Every row gives one point. A path goes straight from each point to the next, and from the last back to the first. The post is the endless flat space through its rows: a point in 2 columns, a line in 3, a plane in 4, and so on, so that a path can go around it. Count how often the path circles the post. Going back the other way cancels.
(in the rows, 128 means zero)

Post (1 x 2):
[[138 131]]
Path (9 x 2):
[[ 98 169]
 [143 175]
 [194 133]
 [159 155]
 [128 192]
 [ 72 143]
 [120  86]
 [150 101]
 [ 98  94]]
Times around: 0

Post (5 x 6):
[[147 113 163 135 166 117]
 [161 100 125 157  60 116]
 [166 100 100 156  49 190]
 [172 113 102  72 132 100]
 [142 117  94 127 185 119]]
Path (8 x 6):
[[157 119 133 178 117 127]
 [150 130 128 155  84  97]
 [133 158  76  78 109 119]
 [191 156 115 155  84 173]
 [208 102 101 153 139 132]
 [157  80 163 180 120 105]
 [154  85  92 151  98 175]
 [192  86 148 155 145  89]]
Times around: 0

Post (10 x 11):
[[145 107 124 131  73 138  98 143 148 132 169]
 [187 117 182 159  64 126 132 117 151 101  54]
 [160 141  84 171 133 153 152 129 163 113 168]
 [141  91 151 139 113 186 111 144 115  89  63]
 [132 169  30 175 154  87 115 135  98 170 167]
 [148  77 129 106  89 122 159  77 134  66  74]
 [140 111 163 105 145 134 164  72 139 144  85]
 [113 174 130 150 186  87 184  87  37 130 179]
 [146  92 174 128 139 104 121 118 176  66  86]
 [103 155  82 143 180  88 229 187  51 181 159]]
Path (15 x 11):
[[138 143  93 141 132  87  81 142 105 100 160]
 [150 129 139 110 169 120 208 147 122 150 152]
 [168 113 106 178 153  71 179 112  71  76  81]
 [127 108 129 162 118 104 108 148 127 170 114]
 [ 71  99 115 112 106 126 187 125 151 118 100]
 [116 138 124  88 110  84 149 137  99 181  94]
 [130 124 161  72 168 120 191 126  85  68 119]
 [130 116 106 121 222  79 158 153  90 127 165]
 [150  59 172 170  99 146 127 112 166 112 155]
 [106 128 133 168 174 131 164  97 166  63 162]
 [132 174 103 183 143 132 151 167 107 134  76]
 [178 198  91 171 108 134 142 190 168 150 117]
 [177 130  98  99 136 140 152 128 140 110 185]
 [127 147  97 106 138 142 159 120 123 100 109]
 [ 96 160 146 146 101 101 125 146 101 116 140]]
Times around: 2

Post (17 x 18):
[[142 140 149 121 129 196 173 169  92  69 119  59  46 118  98 129 145 125]
 [129 118 145 139 145 119 127  78 220 114  73 142 164  88 140 112 151  78]
 [136 124 200  57 162 114 204  92  83 164 150 127  95 143 133 139 106 170]
 [127 113 102 137 200 208  73  88 101  87  98  25  80 146 102 147 117 143]
 [ 72  82 108 169 122  85 138  90 142  82 163 116 168 123 117 146 146  94]
 [128 120 121  48 122 208 136  69 100 100 116  62 100 119 110 110 148  91]
 [110 163 130 172  86 115  87  75 167 170 123 123 140 105 189 117 174  98]
 [ 93 145 113  80 161 105 216 109 156 164 163 160  64 160 130 110 119 105]
 [146  94 173  34 134 129 120 144 107 138 173 163  70 157 122 124 105 113]
 [131 108 153  89 142 142 159 120 156 181 203  98 105  99 111 114  93 136]
 [130 128 152 167 117 153 132  83 191 143 117 137 209 161 193  60 123 100]
 [117 181 158  71 172 176 121 128  77 113 106  25  83 123 124 109  93  56]
 [110 129 113 197 107 177 134  81 162 148 101 159 177 107 156 164 114  56]
 [109 137 110 111 144 122 120 119 151 146 142 171 208  88 183  90 164 140]
 [109 124 117  65 142 199 130 131 140  98  86  24 106 154 167 163 112 132]
 [107 103 104 139  93 128 124 102 158 180  68 125 190 141 110  93 121 105]
 [186 140 115  75 110 108 168 107 105 100 161 118  63 108 126 113  70 154]]
Path (26 x 18):
[[126 102 154 149 172 198 105  99  70 132 111  88 129 160 153 121 119 119]
 [136 129 139 119 115 128 196 174 146 149 161 111 117 119 191 165 126 133]
 [154 112 111  98 142 171  99 111 191 170  89  79 194 141 112 110  73 102]
 [180 121 165  54  88 167 152 128 153 129 133 108  72 171  80 116 126 131]
 [168  91  84  76 167 130 132  66 142 166 124  89 139 169  87  87 124 126]
 [147  99  97 131 146 115 114 102  93 142 179  93 106 130 124 144  82 121]
 [ 76  79 129 118 171 164 185 112 108 156 166 145 148 106 148 125 113 128]
 [ 53 176 144 100 179 135 124 179 112 192 110 114 105 107 167 175 123 124]
 [122 143 150  99  69 188 117  75 136 143 140 121 125 115 117 128  92 101]
 [152  86 147  82 104 176 198  83 187 126  54 112 169 173  92  93  69 175]
 [116 175 161 112 122 219 148  97 103 148 126  78 136  68 149 130  98  53]
 [104 107 174 128 131 193 175  79 162 127 136 154 130 138 129 138 166 142]
 [141 148 194  71 118 143 174 100 106  93 132  43 121 134 112 176 139 115]
 [158 166 117  24 116 145 138 105 106 143 134  74 101 105 143 141 174 112]
 [126  69 137 112 159 130 164 130 117 114 188  83 153  91 131 165  75 131]
 [ 88 101 140 127 148 142  98  82 150 162 128  89 133 112 188 145 141 125]
 [ 95 125 117 131 141  96  68  91  62 148 162 110 114 110 124  76 104 138]
 [ 99  90 113 125 105 153 110 111 123 150  85  98 153 124 136 104 167  94]
 [144 112  93  62 180  96 127 117 105 148 134  72  86 120  88  93 165 125]
 [153 116 133 108 128 140 152  86  93 135 144  90 154 117 179 123 139 114]
 [189 103 127 177 121 153 117  85 166 109 143 138  91 107 129 109  87 112]
 [ 80 131 125  65 171 163 178  86 113 123 101 110 173 132 155   7 141 150]
 [139 168 183  83 126 157 140  79 165 118  52 110  92  99 156 166 124 144]
 [114 189 151 127 138 143  92  63 125 166 137  71 163 120 155 153 119  76]
 [153 164  84  92  97 164 105 149 125 191 139 108  95 122 136 105 134  98]
 [108 109 153 131 168  95 163  98  97 116 122 101 138 126 102 124 137 111]]
Times around: 2

Post (17 x 18):
[[123 170  64 152  79 101 155 134 179 177 127 147 115 195 155 172 139 123]
 [ 97 110 146  53 131 119 133 129 123 130 109 131 138 108 133  87 109 124]
 [ 92 168 124 117 102 101 170 131  71  80 117 111 141 122  73 144 211 100]
 [108 144  96  82 202  99 156  88 164 128 101 133 160 143 113 114 146 102]
 [137 166 102  74 154 136 203 113 150  83 113 125  54  72 139 114  81 132]
 [101  83  77 132 135 156 147 148 150  92 137 122 116 199 162 174 171 124]
 [108  40 136 152 112  92 150  91 199 135 109 111 165  88 136 176 125  97]
 [144  62 145 114  93 113 129 115 121 162  69  63 140 153 179 173 114 162]
 [123 157 151 164 111  99 176 122 100 130  82 150 113 119  71  72 170 109]
 [155 159 151  95 151  91 173 117 179 162 110 158 108 166  67 169 125 140]
 [136  88 184 121 116 124 156  80 114  84 175 153 170 109 141 146  39  98]
 [174 171 102 140 110  85 133 157 149 112 146 109 113 103  91  67 105  63]
 [ 93 138 182 139 135 109 123 115  94  88  80 184 115 146  97 171 105 131]
 [118 144 137  96 145 189 117 103  76 111 121 178 106  26 164  71  99 198]
 [ 93 118 109 108 165  95 143  89 161 133 161 109 120 127  97  80 121 128]
 [137 170  74  70 125 183 165  86  91 177 146  82  40 103  94 112 145  37]
 [150  88  33 109  54 139 133 107 129 128 152  98 136  75 120  96  62  91]]
Path (13 x 18):
[[160 154 115 100 100 154 127 104 108 131 131  99  83  78  79 148 115  99]
 [ 64  99 192 149 114 104 119 118 139 134 107 139 163 152 112 176  95 214]
 [ 74 128  84 152 168  64 159 127 161  86 129 199 125  64  84 116  87 116]
 [152 146  72 121 189 108 147 134 193 116 156 188 112  72 174  94  58  92]
 [113  85 131 148 162 137 140 141 122 142 116 116 150 105  64  84 149  92]
 [ 94 109 181  79  86  82 142 132 160 114 181  75 179 167 118 106  39 106]
 [170 141 152 153 119 168 173  90 147 162 109 127  86 147 155 137 144  62]
 [144 111 158 109 113 127 116 130 145 110 156 137 116 113 159 103 110  74]
 [150 133  83 174  85 114 147 106 132 159 200 154 180  47 146 128 167 128]
 [118 147 117  85 116 107 177 130  78  83 156  49 108 115 141 129 121 106]
 [ 78 110 122  86 108 137 142 108  69 135 126 145 112  93 171 184 111 128]
 [ 58 118  88 138 125 106 131  97 124 106 106 142 114  66 134 116 156 109]
 [161  80 113 113  92 127 159 114 175 131 123 153 121 115 149  64  40 104]]
Times around: 0

Post (17 x 18):
[[ 96 160 182 163  87 139 135 110 166 105 157 108 141  60 165 184 194 169]
 [112 118 158 135 131 153  98  70 162 146 111 123  37 158 115  90 106 119]
 [163 134 110 203 134 113 132 124 126 144 164 129 153 139 131  86 120 140]
 [ 94 138 129 127 100 101 173  79 143 120 136 140 101 146 124 108  84 125]
 [168 139 210 161 140  87 104   7  18 165 131 128 206  92  76  99  66 161]
 [131 102 152  95  87 158 139 123 121 117 128 198 112 169 107 124 106 133]
 [144 142 118 103 158 102 144  86 147 122 187 115 151 141  92 112 161 113]
 [126 145 166  80  83  84 119 128 201 100  93 117 189 164  59 110 159 104]
 [103 144 133 160  98 123 104  65 110 141 196 118 117 118  76 115 115 113]
 [163 130 154 119 123 104 156 119 113 115 172 107 144 151  99 149 124  86]
 [117 123  85 144  91 141 145  71  60  95 179  66 125  96 123 158 180 103]
 [146 104 163 159 123  85 111 124 112 141  91 172  63 114 178 119 203 116]
 [140 121 108 111 131 112 105 127 134 137 145 156  94 117 120 149  77 147]
 [127 132 121 133 103 165 133 141 150 190 135 155 163  24 152 147  71 119]
 [106 134 112 147  70 119 132  95 120 163 106 171 141 196 151 150 138 111]
 [104 132 126  90  71 146  78 132 135 142 176  97 162 128 137 109 122 112]
 [ 72 120 140 147  91 126 172  79 167 164 160  91 116 138  93 124 122 162]]
Path (20 x 18):
[[144 121 149 119 110 155 152 132  99 142 158 173 123 180  92  99 104 132]
 [108 142 112 154 150 117 151 116 113 181 173 125 112 127 164 109 144 121]
 [173 136 173 132  68 130 133 150  82 166 187 128 138 107 108 140 143 111]
 [183 129 138 143 102 105 189 116 129  80 106 151 149 151 113 113 141 127]
 [137 120 111 125 125 100 115  99 160 129 148 144 160  90 151 127  99 115]
 [114  94 126 123 156 118 128 112 112 153 204 132 116 137 119 108 108 120]
 [105 156 169  99 135 116 111 114 108 150 144 124 165  69  86 135 129 122]
 [164 154 131 148 161 111 109  82 115 141 121 133 144 100 116 116 121 144]
 [171 157 139 161  98 105 107  95 139  93 126 117 129 158  76 128 151  90]
 [158  98 147 162 113 104  86 111 165 149 168 188 116  99  71  84 109 132]
 [111  97 109 173 128 104 113  94 107  99 142 152 153 104  93 113 146 128]
 [109 131 157 112 126 112  71 122 164 134 100 146 128 142 116 145 113 139]
 [141 110  90 110 139  99 164 125 158 116 159 165 126 148 132 150 173 147]
 [115 130 162  77  77 166 157  45 130 116 160 149 137 109 114 100 162 106]
 [122 167 140 142 124  70 182  49 139 197 133 163 143 121 114  87 146 185]
 [117 179 129 179 105 130 129 113 136 149 144 175 178 131 124 103 128 126]
 [ 97 113 147 158  97 164 125 118 114 123  95 147 115 173 130 149 133 127]
 [ 90 109  96 179  93 102 121  89 129 154 162 165 143 117 111 177 102 144]
 [123 111 129 153  66  86 109  89 104 156 172 122 139 176 146 139 121 138]
 [124 191 149  78  94  88 189  61 137 148 170 109 194 114 123 139 124 141]]
Times around: 0
